Every row gives one point. To make a cloud, some directions were put in groups of two or more. Within a group, all points are equally far from the middle, so they leave a hole (a ring in 2 directions, a hollow ball in 3). The other directions are filled evenly. Then the cloud was stretched, turned, moved and blurred a little. Count the holes, and give their numbers of directions, smallest first.

Cloud (20 x 3):
[[-24  36  -5]
 [ 23  45 -32]
 [ -1 -14  33]
 [ 10 -22 -25]
 [ 13 -27 -20]
 [ -8  32 -28]
 [ 50  24  -6]
 [ 12  -6 -29]
 [ 16 -13 -24]
 [ 19  29 -33]
 [-11 -25  33]
 [-46  -1   6]
 [  1  57  27]
 [ -1  60  23]
 [  6 -47  10]
 [ 23 -21  -6]
 [ -3  53  25]
 [ 33  -4   8]
 [-23  18 -23]
 [-29 -15 -31]]
Holes: 1 (2)

Cloud (27 x 4):
[[-58  -7  46 -12]
 [-17  23 -31  18]
 [ 12  22 -46  -2]
 [-10  26  12   7]
 [ -6  24 -53   4]
 [-17 -24 -15 -29]
 [-20   4 -15 -26]
 [ 13  -9   3 -21]
 [  9   3 -20 -17]
 [-60 -10 -20  10]
 [-44   3 -25 -23]
 [ -4 -31  19  -1]
 [-35  15 -44   5]
 [ 31 -15   5  12]
 [ 22 -16  -1  -5]
 [ -9   2  13 -32]
 [  3   1 -52 -10]
 [-35 -28  33   4]
 [  2 -25 -12 -13]
 [  7 -10  -6  31]
 [-21 -41  -1 -12]
 [-53 -20  33   0]
 [  8 -24 -26   1]
 [ -8  14   2  27]
 [-19  18   5 -15]
 [-25 -38  35  -7]
 [  9 -15 -14 -16]]
Holes: 1 (2)

Cloud:
[[-11 -12  -5  34  -4  17]
 [-27  -4  52 -20  10 -10]
 [ 11  -5  19 -31  27 -39]
 [-20  44  24 -12  36  19]
 [-13   3  17  -9  21 -60]
 [-28  34   1  -5  15 -43]
 [-28   6  51 -18   6  -9]
 [-32 -37  31 -28  17  12]
 [-18 -42  32   2 -22 -18]
 [-14  19 -26 -19  30  53]
 [-15  19   5  -6  -8 -59]
 [-33  12  10  41  29   2]
 [-56  -4  10  19  -2 -11]
 [-23  22 -37  -6  30  32]
 [ 29   4   5   8 -15 -49]
 [ 34  10   8  -2 -28 -13]
 [-23  42  18  -7 -26 -27]
 [-33 -38  17  10   9 -40]
 [-48   3 -23   3  32  27]
 [-51  -7  19   6  34 -25]
 [ -3   9 -35  16   6  14]
 [  6 -37  52  -3   0  -7]
 [-19  -2  21  10  14  55]
 [ 22   0  13   1 -22 -59]
 [-35  29  40  18   2  16]
 [-38  -7  47 -19  23   4]
 [-28   3 -12 -12 -34 -17]
 [ 35  11   9 -13 -20   4]
 [ 14  42   9   7 -14  10]
 [ -4  -8  37 -30  30 -32]
 [-34  26 -13  -7 -33   5]
 [-25   8 -17  27  -7  27]
 [ 17 -37  -2 -25  10  34]
 [-18 -11 -21 -34  14 -16]
 [-44 -18  33 -19   8  22]
 [ 28  -2  -6  -1 -31  -2]
 [-17  28  33   2  40  30]
 [ 27  -2  34 -23 -18 -26]
 [-23 -44  25  -8  37 -27]
 [-44  10  33  -4  30  38]
 [ 28  10 -15   5  11 -28]
 [ 15  -6  -1 -17  12 -53]
 [-10 -16   8  33  42   1]
 [-22  -2   7  41   4  15]
 [  5 -28  36  27  -8 -10]
 [-18  21   2 -30  27 -28]
 [ 23 -10 -21   3 -10 -26]
 [-16  22 -40   7  18  21]
 [ 22  27  -8  14 -20 -11]
 [-42  14  28  24  -1  29]
 [  9  12 -25 -17  29  41]
 [-49 -13 -13 -15  31  16]
 [-32   0  51 -19  16  -5]
 [  9 -34  11  -9   6  43]
 [ -4 -32  38 -14  40 -30]
 [  9 -37 -13 -10  32  25]]
Holes: 3 (2, 2, 2)

Cloud, 51 rows:
[[-40  24 -24 -46 -17 -31]
 [ 39  44 -19   8   9   2]
 [ 12  -2 -11 -60  -4 -17]
 [-37   7  22  31   6  15]
 [-43  -9   0 -53 -26 -21]
 [-13   7 -18  25  20 -39]
 [-20 -31   6 -16  -7 -38]
 [-11  12 -25 -31 -27  37]
 [  6  42 -24  28  11 -24]
 [ 30   7   8  33  33  19]
 [  6  45  23   2   4 -22]
 [ -7  -7  -3 -26  50 -18]
 [ 40   6 -22 -21 -16 -10]
 [  1  54 -12  16 -21  -9]
 [-19  23  -1 -42   3 -47]
 [-36 -21 -32 -30 -26 -14]
 [-18  -9 -40  -8  33   3]
 [ -7  23 -16  34  21  36]
 [-18   2   5 -13  39 -42]
 [  7  35  24  -9 -20 -20]
 [ 41  39 -22  -1  -4  -2]
 [ 36 -16  12   2  -9   6]
 [-22   1  29  10 -33  14]
 [-15 -19 -25  15   4 -33]
 [ 38  45  -5   9  17   9]
 [-18  -1 -10 -32 -31 -43]
 [-30  36 -14 -14 -38  22]
 [-55 -18   0 -22 -23   5]
 [-19 -22 -26 -15  -4  33]
 [ 43   9  -9 -16 -16  -3]
 [ -3  14 -13 -40  42 -12]
 [-17   2   0  27 -34  20]
 [ 40  32 -26 -10  -6 -10]
 [  1   1 -10  29 -33  15]
 [-11  24 -24 -23  36  21]
 [ -2 -14  24  24   8 -22]
 [ -2  14  22   0 -37 -13]
 [-15   9   4 -14  43  27]
 [ 37  -5 -24 -24 -16 -11]
 [ -2  36 -20  28  15 -32]
 [  0 -18 -43 -29 -22 -15]
 [ -2  18 -26 -58   4   7]
 [ 15   8 -24   8 -38 -10]
 [ -9 -26  12  -1  -8 -35]
 [ -4  21   2 -44  17 -40]
 [  1   6 -39 -55 -10  -1]
 [-32 -24  -2 -38 -22 -34]
 [ -4  50  15   7 -10 -22]
 [ -5  11  36 -10 -30  18]
 [-19   6  -3  10  27 -47]
 [ -9  36 -26 -29  18  25]]
Holes: 3 (2, 2, 2)

Cloud (73 x 8):
[[ 22  27 -44 -14  -7  16  43   1]
 [-12  16   5  19 -21  40  23   2]
 [-17 -41  -1  -9 -13  14 -13   4]
 [-13   8 -17  24 -30 -20   7  -4]
 [ -6 -25   3   0 -14 -33  -4  20]
 [-26  -3   3  -4   6   1  -7  29]
 [ 49  16  -7  16 -10  16  -9  17]
 [-24 -14 -10  -6 -21 -11 -12  20]
 [ -3  -3  -1  27  -4 -14  26 -26]
 [  3  10 -16   3  17  -8 -25  36]
 [ 12  48  32  13  11  -1  -3   7]
 [-12  -9  28  18  19 -33  13 -29]
 [  2  -6 -38 -14 -51  -3  -3   7]
 [ 12  24  34   0 -19  29  35   1]
 [  6  -1  45  -9  12  13   0 -27]
 [-28  -7   7 -11  -3 -25 -14  37]
 [ 29  25   2 -14  23   7 -22  -6]
 [-11  -6 -28   5  13 -29  -3 -17]
 [  7 -13  30  -6 -12   8  17   7]
 [ 15   8 -20 -31  -2   1  14   3]
 [-19 -19  19 -13 -14  17 -22  36]
 [ 21  24 -33   8  -9  13  27 -16]
 [ -1  -3 -16  13 -54  54  39  11]
 [ 14  13  -9 -27 -18   9  31  29]
 [ 11  -6   6 -22 -23  -7  38  50]
 [  9   8 -35 -38 -16 -19  37  13]
 [-19  15  16  21 -40  11 -17  60]
 [-17  -5   0 -14  25   5  -5   3]
 [-15  13  -4  -9  -7  31  32  -4]
 [  3  27 -16  -4 -16   5 -42   9]
 [-34 -12 -15 -38   1 -13   3 -22]
 [-13  -7   3   5 -15  40   4  18]
 [-24  11 -28 -15 -27  10 -12  32]
 [-25 -12  -7 -44   3 -30  19   0]
 [  2  22  23  -4 -22 -23   1  38]
 [  7   4  25  11 -20 -24  14  30]
 [  0   2 -28 -25 -19 -13  22 -19]
 [ 21 -10 -15 -14  54  -1  22   7]
 [ 32   6 -29   0   0 -28  12  12]
 [-15  15  27 -32  -7  12  -4  27]
 [-30 -17   1  -5 -20  21 -13 -44]
 [-19  32   1  13   7   6 -42  16]
 [ 34  -5 -28   1  -9   4  -3  25]
 [  9 -10  27  10 -44  17  21 -22]
 [  4  12  21 -32 -13  -7  28  27]
 [  3  39 -21 -24  15  12  18 -19]
 [  5 -24 -19  11   5 -11 -35  19]
 [ -2  42  26 -36  -6  16  22   5]
 [ -5  -6  19   3  -7  15  43   5]
 [ 11   3   0 -29 -23  43  -1  24]
 [ 49  26 -14  -6 -15  41   7   4]
 [ -7 -20 -32 -19  -8   1  -4 -22]
 [ 28  25   0 -18  -3  15  41 -25]
 [ -1  36  -9  43 -17   8  19   7]
 [-50  -5 -14   7   3 -16 -13  12]
 [ 25 -17 -17  -4 -18 -25  42   0]
 [ 16   2 -42   9   7  -2 -15 -19]
 [ -8  26  -5  12  -5 -12   4 -20]
 [  5 -17  -9 -32 -24  13 -15  -9]
 [ -1  12 -33  18 -16 -37  -3  13]
 [-28 -14   2   9   9 -21 -39  28]
 [  4 -36 -10  20   8  16  -1   1]
 [-36 -27  -6   0   6 -29  29 -30]
 [-22  45 -11   4 -15   1   9  -6]
 [ -8  15  -4   1 -37 -42  -5  -8]
 [ -3   6  -3  -5  29  31   4   8]
 [ 27 -27  -7   6 -22  -3   2  15]
 [  1  33  35  12  -9 -17  23  39]
 [-14 -42   4 -10   5  19   3   1]
 [ 44 -27  -1  17  15   5 -36  16]
 [ 31  14  -9   3  -6   2 -37  14]
 [-31  40  19  16 -11 -22   6  20]
 [  6  -4  12   8   6  47 -13   8]]
Holes: 0
